Each row is a point. A path goes straight from each point to the next, and from the last back to the first. The post is the endless flat space through its rows: a point in 2 columns, a line in 3, a plane in 4, and so on, so that a path can go around it. How many times does the path go around the post? Going back the other way cancels.

Post:
[[ 17 -29  79]
 [  9 -29 -18]]
Path (18 x 3):
[[-26  -4  32]
 [-27 -46  55]
 [ 11 -76 -24]
 [ 77 -54   2]
 [ 56   8 -37]
 [ 11 -11  80]
 [-17 -25 -10]
 [-47 -48  16]
 [ -9  -6   0]
 [ 40  26  54]
 [ 61 -13  18]
 [ 61 -67  31]
 [-19 -84  60]
 [-35 -36  14]
 [ -1  43  51]
 [ 52  12  29]
 [ 78 -13  86]
 [  9  24  64]]
Times around: 0

Post (5 x 6):
[[ 26 -11  19 -17  95   1]
 [ -7  -6  40 -67 -44  31]
 [ 11  13 -42  45 -49 -51]
 [ 12  10 -25  65 -31   1]
 [ 26 -16 -28 -41  95  28]]
Path (15 x 6):
[[ 56 -42  18  31  -6  50]
 [ -7 -67  42  13  23  -5]
 [-39 -26 -38  11  29  20]
 [-56  12  -1 -74 -24 -12]
 [-33 -29   8  24  48 -18]
 [ 15 -46 -53  -1 -61 -52]
 [ 29 -35 -41  47 -40  18]
 [ -9 -36 -23 -10 -25 -33]
 [-27   4  37 -19   8 -12]
 [  3   9   4 -29  49  40]
 [ 41  32  19 -30  60   4]
 [ 63 -13  12   8 -35  29]
 [ 21 -33   1 -31  31  29]
 [ 50 -19   1  25  50   9]
 [ 66  12 -36  -2 -15  36]]
Times around: 1

Post, 10 rows:
[[  8   6 -29 -17 -71  17   1  16  15 -49  20]
 [  7  -7  26  37  43  32 -14 -53  50 -29  12]
 [ 17 -19  -6 -24 -47 -18  -9 -35  64  46 -32]
 [ 27 -20 -38  -8   8  15 -72 -23 -26  49  26]
 [ 30  -1 -11  39 -59 -35 -57  28 -31  33 -16]
 [ 13 -22   4 -23 -18  43  12   2 -48  61 -26]
 [ -6   5  13  32  35 -20 -22  37  46 -25  -5]
 [ -1  10  35  15 -13 -11   0   8 -35 -45  66]
 [ 14   0 -33  -3   7 -43 -95 -67 -17 -53  22]
 [ 19  -5 -40   4 -61 -20  45 -14  11 -22  16]]
Path, 14 rows:
[[ 10 -51   0  29  -8 -46 -51   6  33  18 -14]
 [-29 -29 -32  -1 -53 -36  -7 -23   0 -22 -17]
 [-30  21 -22 -21 -37 -41 -16 -28 -17   7   9]
 [ 36  40 -10  46  -9  40   3  -1   2  13 -45]
 [ 36  -5 -16  43 -19  21 -25  17 -10  -6 -17]
 [  4  -9  18  -1 -31  15 -41  18   4 -22  24]
 [  2 -22   6   4  -2  19 -33 -28  -9  -1  14]
 [-38  -6 -21   1 -40 -26 -12  14  23 -21  35]
 [-41  28  -9  16  16 -24 -38 -12   8 -23   0]
 [ 22   4 -37   5  -4 -39 -25 -26  11 -14 -16]
 [ 32  -8  14  15  19  -4 -76 -37  22   5   0]
 [  6 -37 -12 -40 -20 -19  12  -3  -4 -44  17]
 [-30 -14 -20  18 -12   9 -34  -7  54 -36 -22]
 [  9 -37  -9  19 -14  43 -54 -23  68 -38  16]]
Times around: 2

Post:
[[ 42 -11 -12 -21   0 -40  -3 -22  27  22  12  88 -28 -51]
 [ 15  -6  12   2  -5 -17 -36  18  -6   6  26  89  29 -15]
 [ 32   4  -1 -20   9 -43 -89  -7 -19  30  39  38 -42 -22]
 [ 18  11 -50 -17   9  -8 -15   5 -19 -72 -29 -35  13 -13]
 [ 23  12 -36 -18 -19  27 -12   6 -23  18 -17 -75  29 -41]
 [ 40   8 -15  19  20  -1 -16  30  50   9  36  83 -48  -6]
 [ -2  20  18 -13 -12  42   5 -20 -40 -52 -20 -37 -22 -27]
 [ 25   9  -4  65 -27 -14  25   7 -28 -49 -38 -43 -10 -20]
 [ -5  38  -6   0  21 -17  58  -5 -29 -43 -15 -87  17   1]
 [ 40  14   0  35  63   3  27  21 -31 -18 -53 -33   1 -47]
 [-36   4  27  20  -3  11   7 -38  11 -47 -95 -54  11  44]
 [ 21   1 -30  -8   5   0  -2 -16 -38  46 -22  60 -33  15]
 [-23   9  28 -10 -21 -10  31  41  -7 -35 -84 -24 -21   8]]
Path, 20 rows:
[[ 55  30 -21  -7  16  21 -28  49 -18  19  15  20  40 -36]
 [ 10  30 -23  49  11 -32  -9   3 -12 -53 -45   9   3 -27]
 [-14  23 -31  33  13  17  19 -28 -46 -26 -13  -7 -16 -34]
 [  4   0 -38 -11  28  17  -5  12  -9  -4 -21  12 -12 -23]
 [  0  44 -26  15  -8 -16  11 -13  -2 -17 -12 -27 -42 -26]
 [ 22  16  14  20 -10 -13 -27 -40 -55 -41 -47  27 -11 -17]
 [ 41  31  -9 -15 -37 -42  43 -32   2  20 -37 -27 -28   3]
 [ 56 -18 -14 -13  47   2   0  32   8 -23 -41 -21  23  -7]
 [  0  -8   0  -6  31   3  24   7 -30   7   1 -40 -20   4]
 [ -9  12  24  29  10  24   0  40 -55  -8  -6 -18  25 -18]
 [ -7  18  -6  11  20  24  -2  26  -8 -12 -29   7 -31 -10]
 [-29  -6  35  11  -3  22   9  -6 -46   2  -7  17 -22  -1]
 [ 12 -21 -38 -42   9   5  12 -12 -18 -27 -33 -69 -12  25]
 [ 23   2  -4 -22 -10  18   0 -18 -25   1 -19  -6  12  -2]
 [ 49  47  11  -4  21  -9  19  -2 -21 -17 -28  27 -64 -22]
 [ 19  20 -47   7  23 -29 -11 -24 -18 -39 -42  10  25 -12]
 [-37  10 -29   0 -17   4  -6 -10  -6 -19 -25  19 -27 -19]
 [-17  -9  -3 -10   6 -16  -7 -12   4 -24  -4  37  15   4]
 [ 14 -10 -19 -42 -31  -6  10   1 -10 -11 -19 -20  14 -37]
 [ 49   5  -1  12  10  21  12  -9   5   4  23  45 -25 -30]]
Times around: 1

Post (17 x 18):
[[ 14  21 -11  14  -5  -3  10  28   4 -29   2  10  -2   9 -15 -27  -6  30]
 [-19  -2 -21 -14 -13 -29 -14 -59 -31 -21   3  23 -51  12  24  -9 -12 -12]
 [ 13   6  12  27  26 -12  22  -2  10 -15  -5  25 -14 -26  17  -1 -19 -13]
 [  0   7 -15 -50 -10  13  -3   5  25 -22  10  29   9 -27  -5  32 -21   6]
 [ -1  -4 -35   3   0   0   5 -19  11 -23  44   8 -34  15  17  15   1   5]
 [ 10  23 -25   5   8  16  34  21   3   0 -20  19  -5  -3   1  25  -1   1]
 [ 24   0  17  -5   5 -36  10  38  16 -18 -15 -11  17   7  74  17  34   6]
 [ -6 -12   6   6 -23  -7 -27 -35  10  -5 -10  52  -2  -2 -24   9  29 -12]
 [ 13 -15  10  -6  14 -20   7 -45 -22  21   0  -5   4   4 -10 -47   2  17]
 [  6   1  -4 -49  31  -9  -9  26   9 -16   0   1  -9   2 -32   9  -1  -7]
 [ -1 -11  33   7 -35 -14   3  16  12  15 -23 -94  10   0 -20  41  18 -16]
 [ 20  -2   1 -23  28  -7   8  -3 -35 -49   0  -2  13   1 -12   7   2  26]
 [-12 -20  36  25   1  27  -2  18 -27  40   4   2  -5 -20  -9 -44   7   8]
 [ 11  14 -24   2   8  15   1   7  -2 -31  19  14  19  13   4 -11 -26 -23]
 [ 18   9  -8  -8 -11  62 -31  10  43 -23   7 -38   7 -18  23 -33  20  -4]
 [ 13   1  22  31  -1  10 -39  11  17  37 -28  35   3 -18  -4  34 -17   5]
 [ -1  10  39   1   5  -2  36   8  34 -28 -10 -33 -17  45  95  30  -6  -7]]
Path (12 x 18):
[[ 19   4 -18  31  30 -29 -21 -13 -21  21  34  25  -4  10   4  26  27 -12]
 [ 21   2   7 -30   0  32  37   4   1 -10   2   6  21  16   6  30   3  17]
 [ 25 -15  -1 -35 -18  18  26 -17  13   7   3 -10   7  -4   4   2  -9 -26]
 [ 42  29  55  -6   2 -12  -9  18   8 -46   6 -43  30 -10  20  -7 -16  24]
 [-18   6  26 -29   3  -5  14   4  17  26  -5  25  17 -11  47  -2   1  -5]
 [-18 -14   8  -4  21 -25  19  18  -3 -13   6  10 -14 -20  24 -14  17 -16]
 [  3 -24  10   2  -7 -17  -1  -4   1 -22 -15  27 -26  16 -12  -7  23  15]
 [ 14   1  -9   7 -13 -30  15  12 -26 -20   9  32  -9  22   1 -17  -8   1]
 [  8 -10  -6   1 -16   7 -20 -24  30 -12  -9  -3 -45 -11 -26  -7  33  26]
 [ -8  -8  -3   0 -10 -19 -47  11   9 -34  17   2 -20   3  10  11   4  35]
 [ -3  17  -3  -5   1 -22   9  20  -2  11 -20 -10  -2  12  -5  12   9  25]
 [ 17  13  24  -5  18 -11 -10 -16  14 -25   2  23 -20   0  -9 -42  -4  17]]
Times around: 0

Post:
[[-15 -16 -19 -45  22 -33  14 -36  -8  14 -14 -39   0 -49   2  46  30 -13]
 [ 43   0  24  74   2 -20 -13  10  20  20  -7  18  -2 -46  32 -18  28 -23]
 [-48  14 -26 -34 -13   3   7 -33   2  11 -12 -20  29 -42 -30  64   7 -15]
 [ 31  28  19 -35   8 -13  24  50 -20  -9 -27  37  22 -37  15 -18  -9  12]
 [  2  -2   9  21 -24 -14  15 -49 -17  10  -1  10 -34 -38 -17  -8  32  16]
 [-19 -23 -21 -49  -5 -38 -12 -17   0   6  -9  -4 -39 -66 -35  15 -20   2]
 [ 64  -1  30  18 -13 -23  -7  -2  45   1   4   5  27 -15   7 -24  48   0]
 [ 32 -31 -43  53  13  14 -13  -7  -4 -17  12 -95 -37  54  14 -33  -3  26]
 [ 13  -6  39  -6  15  10   2  13   3 -34 -12  -5  -8 -26 -26   2  48   3]
 [ -5 -36 -50 -49  53 -10  16 -53   7  20 -54 -11 -16 -44 -19  -8   8 -21]
 [ 18   8  14  27  20   9  -1   9  17   6  29  22  11 -14   3   7  24  30]
 [-55  14  31  24  -1 -19  23  -7 -16  53  -4 -45  38 -45 -41   4  -7  24]
 [ 33  39  18   9   8 -40  12  22 -21   2 -30  29 -10  -8 -44  20  -6  19]
 [-13  -1   9  15 -19 -31  20  -8  37  -3  -3  31 -21  10  18  26  31  37]
 [ -1  58  23 -28  35  11 -40  28 -12  11 -20  10  -1 -28  19 -47 -22  56]
 [ -4  -5  33  14   2 -10  -6 -28  -2 -17  12   3  -1  15   1  16 -18  -7]
 [  1   1 -25  17  22  -3 -28  -2 -20   6  17 -33 -18   6 -10 -37  27 -18]]
Path (25 x 18):
[[ 54  -1 -10  -1 -22  20 -23   0  -3 -26   9 -49 -51 -14 -46  64 -13 -16]
 [-24 -13  13 -14  24  23 -29  34   1   4  -4 -70  12 -51  -6   4 -12  15]
 [-16   6  57  35  62  13 -24 -69   3  25 -41  59  20 -27  13  17  24  -2]
 [ 10  -4 -29 -62  26 -27 -33 -31   9 -27 -78 -10  19 -29  16  -2 -15 -46]
 [ 25  -7  -7   2 -17 -39 -10   9  34  -5  19 -10 -10 -11   4 -46   5  60]
 [  2  -6  -4  66  16  51 -30 -34   3 -25 -30  -3 -32 -26   1  49  49  31]
 [ 32 -17  13 -21 -20 -30 -22  -8 -16  -1  -3   5 -55 -21 -10  -3 -10  44]
 [ 40   2  -2  39 -24  -3  20   3  53  16 -40 -29 -15  -3  -9  43  14  17]
 [ 22  31  32  43 -18   4  19 -51 -16  24  16 -20  -8 -12  24   0  40 -17]
 [ 60  -1  39  12   5 -35 -36   1   6  39  16 -27  31  28  24 -16 -21 -14]
 [ -1 -11  10  15 -34 -15 -16   5  -4 -18 -21 -13  -2  16   2 -19 -27 -24]
 [-25 -46 -18 -41  -4 -20   5  -6  -7 -39 -31 -31   0 -39 -14  28   2  24]
 [  3 -30  10 -31  16  -5  14 -15  58 -55 -21  69  16  -7   0  -3  -6 -60]
 [ 13  28   5 -15  26 -11  16   4   5   9 -24 -25   2 -46 -29   5   9   8]
 [ 27  30  -4 -24 -29 -45  -8 -11  26  14   4  27 -29  14  34  26   9  18]
 [ 63   7  50  45 -16 -49  -4  38 -63  26  37   1 -14 -24 -55 -21   1  29]
 [-38  12 -31  44  47 -18 -32  -1  33  47 -52  39   7   0 -43  39  22  14]
 [-56  20  12   7  37  -6 -12 -87 -26 -21 -29  12 -32  12  21  53  16 -24]
 [-25  19  36 -33   0 -31  31   2 -60 -32  13 -25 -45 -65  -5  -4  11 -13]
 [ -5  85  35 -30 -18 -15 -30  26  16  30  -1  26  -3 -68  -7  -2  -2   0]
 [-11  12  -3 -19  15   6 -24 -47  34  12  -4   0  23  -4 -29  56  -1 -21]
 [ -6 -27  17 -45  54  12  -3  29   6  -1 -13 -30  -2 -92  -8  43  25  33]
 [ 22 -30 -39 -31 -31   7  35  14  -2 -38 -22 -41  -1 -22   5 -23  29  66]
 [ 42  19 -20  -5  -4  13 -27  -5 -12 -28   6 -33 -14 -16 -23 -25   2  25]
 [ 17  16  28   8 -18 -24  52  -6  46  -7  -9   0  11  -4 -41   7  33   6]]
Times around: 3

Post, 17 rows:
[[  5 -12  19  10 -21 -24   4  17 -36  10   1  11   0  -8  15  23  12  29]
 [  3  48  38  73 -88 -23  37 -18 -90 -27 -63  34  73  -1 -23 -42  38  50]
 [ 30  -6 -29  -9  61  58  20  24   8  20  31   9   5 -17   4   7  -8  12]
 [ 38  15 -37   3 -18  62 -15 -17 -12   7  24  46 -11 -10 -22 -10 -13 -27]
 [-12  10  10  27 -32 -30 -23 -39  68 -79  18  25  24 -31   1 -14 -17 -14]
 [ 44 -40 -42 -31 -27  86  17   4   2  33 -18   5  28 -23  -7 -29  91  30]
 [ 56 -68 -26  38  19  24  -1 -16  28  58  12 -53  57  22  -4  11  12  31]
 [-25 -19  -8   6  -2 -14  -9 -25  39  -2 -18 -55 -67  -6 -34 -14 -15  -2]
 [ -9  -6  -6 -15 -22  30  -4   5 -23  -1  21  -9  71 -36 -12   8  24 -28]
 [-18   0 -56  15  -2   4  35   4  -9  -1  10  23  11  -7   3  40   2   3]
 [-10  65  33  34 -39 -15 -10  17  -4 -30 -10 -11   1 -26  -3  10 -14  27]
 [ 34  -5 -32 -13  19  17   0  22   9  -1   0  11  -6  -4 -23  15   7 -56]
 [  4 -23  14  15  -1 -20   4  17  14   0   7  -7   3 -12 -49  46 -12   3]
 [ -5  23 -29  -6 -32 -21 -16  10  25 -42  13  15  13  -4 -44 -33 -14 -13]
 [ 13  15 -37  45   9 -41 -51 -38  34  17  39  21  -3   0 -12 -17  18 -11]
 [ 28  34 -33  11   8   5  30 -24 -12 -38  48   6 -24 -29 -13   6   0  -2]
 [  1  16 -48 -22 -16 -14 -32 -33   3   8 -12  20 -33 -48 -13  17 -10 -21]]
Path:
[[-15 -18  19 -32  -6 -11  -9  -8 -44  10  -9 -12  43 -13  -3 -77  53 -17]
 [ -9  52  42  32 -42 -34 -31 -37 -29 -35  19  31  63  -9 -53 -69   2  43]
 [  2   1 -87 -16  -8 -38 -18 -34  12   3  23   9   7   5 -64 -28 -43 -42]
 [-21 -24 -61   0 -47  17  43 -21  47 -12 -69 -28  16   0 -22 -51 -56  37]
 [ 45 -13 -44  11 -26   0 -34  11 -10  70  -2 -10   5  -5 -52  -7  46  36]
 [ 41  14 -24  -8  -5  13  -6  -2   6 -53  50  48  76 -41 -48 -21  39 -28]
 [  5  88 -64   7  -7  21 -28 -21 -31   8  71  14 -29  -4 -11 -21  -2  44]
 [ 33  33 -30  37  17   6  21 -44 -18 -10  43  36  24  18  32 -74  25 -13]
 [ -5 -12 -14 -35  39 -65  22  37  34 -27  77  28 -60 -14 -37  11 -40 -27]
 [ 64 -48  16  42  -9   5  30  11  -1  -5   6  28 -27  -5 -15  33  19  38]
 [ 25  -3 -17  -5  14  52 -15  68  39 -39  46 -24 -13  -2  19  35  13  -6]
 [ 53 -36 -20   7  66  40  40 -52 -34 -27  89  33  43  19 -13 -30  67 -26]
 [ 30  50  -3   7 -24  55   9 -26 -16 -41  12  -7  10 -38 -12  33 -32 -17]
 [-39  14 -62 -30 -23 -55 -82  -5  22   9 -58  -2 -19 -13   0  14 -71 -15]
 [ 24  38  28  30  34 -20  16  37 -12 -43  67 -27 -28 -29 -44  51  24  -5]
 [-46 -12 -18  47 -18 -42 -12 -47 -37  -5 -11   2  30   2 -87  24  -1  -2]
 [  5 -37  38  -3  36   8   1  91  34  25  -9  14  -3  33   9  48 -15  36]
 [ 64  54   8  55   5 -32 -27  18  65 -47  -2  -4 -43  40 -59  18 -14  20]
 [-14  53 -26  19  74 -12 -49  26  55 -21   7  -7  -9  19 -34 -34  -9 -57]
 [ 44  14  -4  52  20  28  20 -36   5 -11  48  18  -6   5   5   3 -15  48]
 [ -3  52 -24 -34 -20   1 -42   7  -5  28 -44  -3 -32 -45  18  10  17 -43]
 [  0 -24   7 -13  -6 -20 -31   7  13  35 -19  29   6 -67 -21  52  34 -11]
 [ 12  75 -30  45 -52  -2  18 -20 -70 -40 -19  -2  48 -70  -9  10  26 -10]
 [ 40  -3  46  46  32  -1  -2  16  -6 -55  28 -24  31  36 -35 -28  -9   5]
 [  3  58  56  32  29  13   2 -21  16 -50  49 -51 -15   7  -1  22 -95  -7]
 [  3 -11  -9  46   1 -17  36  -6   1  49  -8  -4 -25  29 -44  -3  23  25]
 [ 28  67  -1  25  33 -39 -39   4  29   3  -4  38  20 -51   6 -31  14  21]
 [ 20 -11 -66   8 -58 -70 -38 -34 -24  24  29  25 -20 -12 -33  12  20  14]
 [ 39 -16   4  42   0  34  15 -17  32 -40  12  -4  20   6 -44 -23  46   8]
 [-40   3 -18  -9  30  33  49 -34   4 -43 -20  13   9 -40   2  41  -1   1]]
Times around: 4
